Every row gives one point. A path goes straight from each point to the next, and from the last back to the first. The post is the endless flat space through its rows: a point in 2 columns, a line in 3, a plane in 4, and so on, so that a path can go around it. How many times does the path go around the post? Going back the other way cancels.

Post (2 x 3):
[[-2.03 -0.07  1.05]
 [ 0.75  0.14 -0.41]]
Path (21 x 3):
[[ 0.36 -1.84  2.04]
 [ 0.96 -1.61 -1.29]
 [-1.27 -0.25 -0.97]
 [-0.79  1.52  0.64]
 [-0.28  1.54  0.23]
 [ 0.09  0.33 -2.54]
 [-2.12 -1.02 -0.29]
 [ 0.81 -1.47  1.28]
 [ 2.48  0.99  1.03]
 [-0.19  0.92 -0.09]
 [-2.18 -0.27 -0.72]
 [-1.20 -2.10  0.56]
 [ 0.91 -1.71 -0.05]
 [-2.21 -1.30 -0.03]
 [-2.22  1.26 -0.22]
 [ 1.62  2.34 -0.26]
 [ 2.82  0.36  0.04]
 [-1.58 -1.54  1.54]
 [-4.08 -0.45  0.30]
 [-1.19  0.67 -0.08]
 [-1.21  0.47  1.37]]
Times around: 1

Post (7 x 8):
[[-1.38 -1.39 -0.30  1.39  0.52 -0.71 -1.79 -0.76]
 [ 1.42 -1.17  0.13  0.39 -1.64  1.33  1.55  2.01]
 [-0.78 -0.70  2.11  1.95  0.40 -0.78 -1.40  0.13]
 [ 0.29 -1.25 -0.09 -0.41  0.02 -1.36 -0.32 -1.14]
 [-1.49  1.10  0.82  1.68 -0.08 -0.06  1.71 -0.23]
 [ 3.63 -0.92 -1.97 -0.05 -0.32  0.34  2.22  0.50]
 [-0.08 -0.35 -0.65  0.28  0.27 -1.33 -0.32  0.69]]
Path (22 x 8):
[[ 2.41 -0.65 -1.01 -2.21 -1.28 -1.82  0.32 -1.02]
 [-0.09  0.72 -0.46 -0.11  0.08 -3.47 -1.39 -0.68]
 [ 0.43 -0.86 -0.61 -0.63 -0.99  0.75  0.64 -1.50]
 [ 1.23 -0.96  0.51  1.61  2.40 -1.63 -1.86  1.27]
 [-0.96  0.09 -1.52  0.00 -0.50 -1.05  2.99  1.37]
 [ 1.09 -2.63 -0.69 -0.01 -0.68 -1.74 -0.15 -2.27]
 [ 0.80  0.52  1.09  0.24  0.49 -2.79 -1.15 -1.78]
 [ 3.44 -0.92 -1.97  2.12  0.33 -1.87 -2.41  1.77]
 [ 0.10 -1.63  5.50  1.00 -1.20 -2.07  0.98 -2.80]
 [ 1.00 -1.52 -0.87  0.88  0.49 -0.17 -0.83  2.52]
 [ 2.29 -0.11  0.85  1.37  2.59 -0.49  0.04 -0.51]
 [ 0.90 -0.72  0.82 -0.90 -1.92  1.76  1.68 -2.28]
 [-0.94  0.22 -0.61  3.07 -0.83  0.93 -0.26  1.31]
 [ 1.07 -2.90 -0.49  1.79 -0.26  0.09 -0.60 -0.07]
 [-1.45 -1.55 -1.23  1.36  0.54  0.41  0.59 -0.01]
 [ 1.89 -0.96  2.18 -0.84  0.38 -0.79  0.95  0.98]
 [ 0.82 -2.43  0.35  0.71 -0.63 -0.19  0.10  1.18]
 [ 0.34 -1.23 -2.00  1.74 -0.96 -0.32  1.11 -0.38]
 [ 2.31  1.08 -1.09  1.18 -1.58  0.44  1.06  3.02]
 [ 0.53 -0.63 -0.69 -0.87  0.69 -1.71 -0.30 -1.44]
 [ 1.29 -1.14  0.65  0.04  2.58 -1.17 -0.76 -0.90]
 [ 0.60  0.68 -1.41  0.85  1.34 -0.03 -0.23  1.03]]
Times around: 0

Post (11 x 12):
[[-3.89  1.55 -0.97 -0.69  3.86 -0.64  0.13 -0.25  1.46 -0.43 -0.01 -1.01]
 [ 0.16  1.40  0.34  0.03  0.19 -0.79  0.52 -1.29  0.38  1.01  0.47  0.55]
 [-0.10 -1.70 -0.64 -0.94  0.30 -2.10 -1.18  1.03  2.20 -1.04  1.20  2.78]
 [ 0.63  1.18 -0.30 -0.26 -0.40 -2.05  0.58  0.02  0.24 -1.64  1.93 -0.74]
 [-0.20  0.62 -0.39 -0.23  0.49  0.95 -0.44  2.33  0.43 -0.43  0.54 -0.62]
 [-0.29 -0.71 -1.71  0.20 -1.24  3.01 -2.55  1.66 -0.86 -1.05  1.15 -1.57]
 [-0.78  0.06  0.43 -1.93  0.62  0.28  2.02  0.72  2.21  0.36 -0.26  0.37]
 [-0.75  0.87 -0.74 -1.96 -2.31 -1.22  1.32  0.38 -0.27  1.57  1.62 -0.37]
 [-0.83 -1.32  0.44 -1.21  0.34 -1.80 -0.49  0.90 -0.03 -1.18  0.69 -0.11]
 [-0.85 -0.08 -0.13 -1.84  1.02  1.72 -1.38 -0.75 -0.59  2.38  2.84 -0.16]
 [ 1.76  0.78 -0.40 -0.34  1.47 -0.55  0.15 -0.04  1.21  0.09 -1.43  0.36]]
Path (26 x 12):
[[-1.27  0.10  2.59 -1.69  0.14 -2.48  1.46  0.15 -0.56 -0.56  2.90  1.01]
 [-1.44  0.16 -0.59 -3.04  0.72 -0.03 -0.03  2.02  1.91 -1.07  2.68  2.12]
 [ 2.23  0.55  1.16 -3.22  0.92 -1.68  0.81  0.53  1.52  0.30 -2.18 -0.17]
 [ 1.50  0.77 -1.10 -0.32  0.72 -0.35 -0.42  2.44  3.13 -0.10  2.10 -0.48]
 [ 2.20  1.72  0.87 -0.08  0.05 -1.09  1.78  1.96 -0.81  2.14  0.07 -1.06]
 [ 0.88  0.79  0.69 -0.06  1.33 -0.90  0.86  1.38  0.09 -0.77  0.08  0.34]
 [-0.19 -0.32  0.73 -3.20  2.29  1.25 -1.56  3.15  0.92 -2.23  3.70  0.98]
 [-0.06 -0.71  0.71 -1.61 -1.98 -2.79  1.68  1.51  2.50 -0.85  0.04  2.17]
 [-0.85 -0.07 -1.92  0.18  1.10  0.33 -1.88  1.10  0.91 -0.47 -0.39 -0.79]
 [ 1.52 -0.80 -0.21  0.54  3.27 -2.38 -0.27  0.34 -0.13 -1.84 -1.01 -1.79]
 [-0.87 -0.88 -0.64 -0.66  1.63 -1.43 -0.97 -0.48  1.16 -0.64  1.56  1.58]
 [-2.17  0.98 -1.19 -0.67  1.85  0.74 -2.23 -1.74 -0.60  0.60  1.60  0.28]
 [-0.60  0.80  0.38  0.01  0.66  0.10 -1.96  0.36  0.25 -1.13  2.05  0.36]
 [-1.31  0.72  1.68 -0.31  0.07  1.78  0.44  0.25 -0.50  1.30  0.87 -2.80]
 [-0.41 -1.80  0.45 -2.05  1.48  1.04  1.07  3.19  1.34  0.81 -1.85 -0.20]
 [-0.89 -1.47 -0.70 -0.02 -0.10 -3.59  0.70  1.19  0.34 -2.06 -0.15  2.57]
 [-0.28  0.72  0.24 -1.96  0.03  3.51  1.48 -0.05  1.11  0.22  1.48  1.25]
 [-0.56  1.11 -0.49 -0.18 -0.91  0.68 -1.76 -0.15  0.63 -1.03  0.44  0.55]
 [-1.72  0.04  0.44 -0.35  1.37 -0.08 -2.25  1.72  0.07  0.75  0.54  0.12]
 [ 0.13 -0.40 -0.77  0.02  0.22  3.94 -2.02  0.88 -0.06  3.42  1.86 -1.32]
 [-0.34  0.03  0.32 -1.44  2.26  0.40  2.12 -0.77  0.92  0.81 -2.25 -1.01]
 [-2.76  2.33  2.86 -0.45 -0.76 -0.03  3.50 -1.24 -0.73  0.92  0.60 -1.11]
 [-0.31 -1.60  0.04 -0.96 -1.02  2.29 -3.86 -0.33 -1.11 -0.07 -1.21  0.80]
 [-2.17 -0.92 -0.34 -2.13 -0.55 -3.01  0.59  0.57  0.37 -1.49  0.66 -1.42]
 [-1.56 -2.06 -0.29  0.30 -0.27  2.65 -0.80 -0.77  0.61  0.44  0.71 -0.73]
 [ 0.49 -0.19 -1.10 -0.64  0.19 -1.92  0.89  1.56  0.15 -0.09  0.79  0.22]]
Times around: 5

Post (17 x 18):
[[-0.12  2.10  0.34  0.13 -0.26 -0.19 -0.49  0.04 -0.05  0.61  1.65  0.04
  -1.09 -0.70  0.07  0.38 -0.03 -0.25]
 [ 1.84  0.99 -2.32  0.66 -1.17  1.26  1.10 -0.72 -0.32  0.25  0.60 -2.24
   1.80  0.37 -1.49 -1.72  1.43 -0.79]
 [ 1.67  0.59 -0.99  1.11 -0.69  1.83  2.54  1.01 -0.22  1.92 -1.72 -1.15
  -0.11 -1.46 -1.84  0.34  0.91 -0.91]
 [ 3.12 -0.59 -0.42  0.03 -0.85 -0.13  1.66 -0.32  0.52  1.90 -1.85 -0.31
   0.32  0.78 -1.43 -1.25  1.30 -0.64]
 [ 0.11 -0.94 -1.02  1.84 -0.18  1.09 -0.13  0.64  1.73  0.28 -1.35 -1.08
   0.67 -0.15 -0.05 -0.94  1.08 -1.32]
 [-2.78 -0.95 -1.44  0.24 -2.41 -1.64 -1.09 -2.11 -2.37  0.27 -2.25  1.95
  -0.32 -1.41 -0.10 -2.31 -2.12  0.75]
 [ 2.52  1.16 -1.34  0.75 -0.91  1.56  2.18  1.10  0.31  1.05 -0.39 -0.90
   0.73 -0.06  0.21 -0.89  0.42  0.69]
 [ 2.00  0.20 -0.16  0.39 -0.23 -2.11  0.06 -1.09  0.25 -1.30  1.30 -0.07
  -0.30 -2.06 -0.53  2.46 -0.22  1.86]
 [-0.40 -1.31  1.42 -0.34  0.11 -0.45  1.65 -0.66 -0.88 -0.63  2.13 -0.53
  -0.59 -2.37  0.34  0.21  0.50  0.69]
 [ 0.07 -0.65  0.61 -1.70 -0.77 -1.55  0.18  0.62  0.89 -1.03  1.04 -1.99
  -0.78 -1.27 -0.45  0.94 -1.72  0.77]
 [ 1.01 -0.46  0.05  1.42 -2.29 -0.09  0.14 -0.01 -0.12  2.39  0.72 -1.74
   1.89 -1.24  0.06 -0.65  0.30 -0.32]
 [ 0.01  1.37  1.50 -1.07 -0.60 -0.83 -0.23 -0.84  1.55  0.16  1.19 -0.16
   0.57 -2.12 -0.39  0.39  1.21  1.62]
 [-2.00 -0.15  0.70  1.83 -0.60 -1.58  1.03 -0.86 -0.34  0.97 -0.70  0.82
   0.13 -0.04 -0.99  0.11 -2.79  0.76]
 [ 1.35  0.63  0.35 -1.20  0.26  0.97  0.05 -1.28  0.85 -0.25  1.66  1.39
  -0.24 -1.75 -1.10 -0.01 -0.45  0.07]
 [-1.41 -0.67  0.86  0.94 -0.07 -2.52 -1.23 -1.88 -2.15 -0.62 -3.06  0.72
   0.00 -1.99  0.14 -1.37 -2.29 -0.02]
 [-0.08  0.19  0.84 -0.76  0.06 -1.42 -0.08  0.01  0.41 -0.50  0.66  0.41
   1.93 -0.47  0.10  2.57  0.01 -0.31]
 [ 0.27 -0.29  1.55  0.24 -1.93 -0.17 -0.71 -0.21 -0.63 -1.46  0.86 -0.15
  -0.48 -1.23 -0.81  0.31 -0.52  1.08]]
Path (29 x 18):
[[-0.62  1.86 -1.09 -0.15  0.00  1.49  0.73  0.47 -1.24  0.50  1.29  0.32
  -0.82 -2.07 -0.39 -2.41 -1.14  1.19]
 [ 0.02 -1.26 -0.54 -0.49 -1.16  0.16  0.96 -1.15 -0.92  0.89 -0.59  2.13
  -1.36  3.42 -1.35 -2.42  0.91 -0.63]
 [ 2.28  1.27  1.09  1.78  0.34  0.57 -0.38 -1.48  0.33 -0.84 -0.39 -0.29
   0.38 -0.84  0.49 -1.18  0.54  1.55]
 [ 0.89 -2.03 -0.28  1.58 -2.13 -1.42  1.76 -1.30 -1.59  1.77 -1.60  1.05
   1.40 -0.14  0.16 -0.61 -1.66 -0.87]
 [ 1.23 -2.62  0.14  1.99 -3.32 -1.74  3.07 -0.19 -3.42 -0.09 -2.18  0.11
   0.84 -0.96 -0.49 -0.99 -1.22  0.43]
 [ 1.10  1.35  0.87 -1.33 -0.09 -0.06 -1.34 -0.37  3.27  0.63 -2.38  1.78
   0.68  2.09  0.80 -2.68  1.27 -1.99]
 [ 0.37  1.02 -0.45 -0.35 -1.25  0.78  1.02  0.54  1.50  2.03 -1.87  1.49
   1.14 -2.38 -1.11 -0.39 -1.41 -0.12]
 [-0.94 -2.07  1.78  1.87 -0.20 -0.13 -0.25 -0.30 -2.38  2.00 -0.30  0.96
  -1.59 -3.78 -0.46 -1.47  1.58 -1.49]
 [ 1.39  2.17  0.58  1.78  1.29  0.42  0.48 -0.36  0.81  3.07 -0.51  1.51
   0.73  0.67 -2.53  1.42  0.46 -0.71]
 [-2.04  1.73  1.40 -1.65 -2.89  1.52  1.38 -0.66  0.79  2.28  2.03  0.55
   0.59  0.41 -1.01 -1.04 -1.04  2.01]
 [ 3.04  1.04 -0.03  0.17 -2.92  0.92 -0.48 -3.14 -0.95  0.12 -1.60  2.34
   0.65 -1.29 -1.77 -2.90  0.26  2.00]
 [ 1.21 -1.05 -2.16  2.00 -2.85 -0.72 -0.29  0.50  0.59 -0.16 -1.75  1.20
   0.07 -0.73  0.01  0.80  0.30  0.67]
 [ 1.25 -0.51  1.09  3.03 -2.81 -0.73  0.09 -1.23 -1.43  0.01 -0.94 -0.63
  -0.18 -4.19 -0.55  0.41  0.65  0.20]
 [-2.86  1.23 -0.69  0.98 -1.32  0.77 -2.67 -1.92  0.66 -0.42  1.40  2.58
   1.27 -0.38  1.35  0.67  1.54 -0.95]
 [-1.90  0.29  0.54  2.03 -0.97 -0.57  0.45 -0.28 -3.20  0.33  2.88 -2.27
  -1.72 -1.74  1.15 -1.14 -1.22  0.91]
 [-0.07 -1.96  1.09  0.50 -2.50 -1.34 -0.19 -0.12 -1.36  0.79  0.02 -1.77
  -2.13 -0.35 -1.44 -1.91 -2.03  1.69]
 [-0.02 -1.67  1.31 -0.38 -0.11  0.71  1.58 -0.64 -1.39 -0.52  1.02 -0.88
  -0.70 -3.11  0.44  0.00 -0.68  0.48]
 [-0.82  0.41  2.83  2.00 -1.55  0.27  1.32  2.02  2.78 -0.17 -0.61 -1.82
   1.96  0.08 -0.63  2.78  0.70  0.41]
 [ 2.80  2.70 -2.18 -1.77  0.21 -0.71  0.54 -0.20 -0.43 -1.65 -0.62  0.02
  -0.81 -1.96  0.30 -0.01  0.14  1.03]
 [ 3.26 -0.01  0.27  2.07 -0.20 -0.53  1.13  2.18  2.08 -0.25 -0.12 -2.02
  -0.76 -1.70  0.38  0.66  0.50  1.67]
 [ 2.90 -0.84  0.62 -0.27 -0.67 -2.07  1.29  0.49  0.51  3.09 -0.72 -2.72
   0.00 -1.51 -2.19  1.34 -1.03 -0.18]
 [-0.34 -0.10 -1.35 -2.29  0.77  0.40 -2.53 -1.64  0.97 -2.83 -2.07  1.45
  -1.71 -1.23 -0.23 -1.01 -1.80  0.40]
 [-1.42  0.16 -0.68 -1.12 -1.76  0.15 -0.32 -1.85  0.68 -1.47 -1.03  2.01
   0.43 -1.32 -1.29  2.41 -1.56 -0.48]
 [-1.78  1.01  3.24  2.38 -1.31  1.61  0.86  0.74 -0.50  3.17 -2.53 -0.88
  -1.01 -3.58 -0.29 -0.81 -1.93  0.31]
 [ 0.70  0.03 -0.57 -1.14 -0.52  0.15  1.07 -0.02  1.49  0.41 -0.27 -0.52
  -0.17 -0.48 -2.40  0.67 -0.99  1.26]
 [-0.63  1.19  0.44 -1.10  0.00 -0.10 -2.07 -0.77 -1.08 -0.17  0.78 -0.72
  -0.96 -1.31 -0.16 -0.54  1.22 -1.54]
 [ 1.69  1.32 -1.07 -2.51 -0.37  0.65  0.34 -0.90  1.70 -1.28 -0.49 -1.47
  -0.94  1.22 -2.01 -1.18 -0.94 -0.74]
 [-1.82 -0.10 -0.85 -0.04 -4.68  1.80  0.47 -0.41 -0.99 -0.67  1.87 -1.07
  -0.80 -0.75  0.51 -3.45 -3.77  0.93]
 [ 3.42 -0.73 -0.75 -2.14  0.29  0.02  3.95 -0.59 -1.23 -1.34  1.03 -1.86
  -0.57 -1.72 -2.28  0.12  1.48 -0.16]]
Times around: 3
